Each row of a before or after table is a point. One or more steps were done to the points. Then noise was added and the rows were shuffled. The steps act on columns, c1 being the first. What was done? A step turns or swaps two columns, mirrors them in a line or flattens them onto one, adds a multiple of one to another, or multiplies or shifts one. Angles are multiples of 10 degrees, from the lower column toward the higher: turns from -170 to 170, lines from 10 to 170 but not 90. Use the fewest steps. Two steps may share a column if one is a turn and the other turns, adds or multiplies; they go together, in the order done. Otherwise the lowest column goes first.
In the rows, zero is written as 128.

Before (11 x 3):
[[169 105 102]
 [173 111 141]
 [160 136 118]
 [155 101 142]
 [147 102 117]
 [152 198 145]
 [181 109 121]
 [124  97 114]
 [125 104  94]
 [ 93 113 148]
 [ 87 133 147]]
After, 11 rows:
[[133 185 105]
 [ 81  84 103]
 [114 250 122]
 [146 116  99]
 [149 146 141]
 [144   9 192]
 [165 107 107]
 [161 227 114]
 [175 164 114]
 [ 73  72 127]
 [117 195 102]]
Steps: shift c1 by -10; turn c2 and c3 by 110 degrees; multiply c2 by 3

Before:
[[111  71 116 121 136 128 151 167]
 [139  96 204 151 178 134 133 150]
 [106  98 169 136 200 161 155 121]
 [108 151  95 129 113  87 180 182]
 [188 169 147 169  83 181 135 165]
 [146 165 179 170  82 148 115 110]
 [152 185 155 141  86 174  88 171]
 [145 121 158  89 163 102 143  95]
 [131 117  93 196 175  92 137 141]]
After, 9 rows:
[[ 94  37 130 153 138 117 125 159]
 [150  75 137 121 193 206 104 147]
 [ 90 164  86 171 109  92 102 164]
 [164 187 147  95  68 180  99 113]
 [133 109  92 102 188  94  66 140]
 [248 196 179 114  70 147  90 163]
 [175 219 174  87  73 155 136 184]
 [ 85  80 161 146 219 165 108 113]
 [162 117 102 161 173 158 153  89]]
Steps: multiply c1 by 2; multiply c2 by 1.6; swap c3 and c6; add -0.3 times c7 to c8; turn c4 and c7 by -120 degrees; multiply c5 by 1.3

Before:
[[105 133 103 114 147 125 143 141 121 152 141]
 [121 122 112  98 138 104 115 141 119 144 114]
 [147 142 135 125 178 129 152 118 107 193 117]
 [134 130  79 104  90 110 128 152 104 130  97]
 [102 160 123 142 110  77 158 153 148 122  99]
 [ 93 105 131 131 120 140 137 123 137 123 114]
 [169 124 109 134  88 115 109  93 153 167 127]
 [144  98 140 175  97 138  80 145 166 142 153]
 [139 131 141 107 124 105 144 163 118 147 147]
 [146 131 119 132 135  99 121 152  99 114 144]
 [126 110 116 125 118  93 135 124  89 168 126]]
After, 11 rows:
[[158 123 144 133  89 159  82  95 151 180 126]
 [ 98 107 108 130 122 114 151 121 136 118 125]
 [158 159  82 130 111 107 204 157 147 120 111]
 [157 131 125 128 133 136 110 150  97 109 136]
 [144 121 107 127 135 136  97 141 123 150 123]
 [125  99 156 127  99 131   8 145 167 150 140]
 [158 109 105 131 118 129 150 123  88 180 126]
 [147 128  98 131  90 165 127 150 105 132 116]
 [137 142 144 131 176 131 188 117 106 211 127]
 [122 133  98 127 144 144 165 141 121 157 131]
 [154 131 130 125 126 117 169 160 118 152 136]]
Steps: turn c1 and c6 by 60 degrees; turn c3 and c6 by -60 degrees; multiply c4 by 0; multiply c7 by 2.5; multiply c10 by 1.3; multiply c11 by 0.4
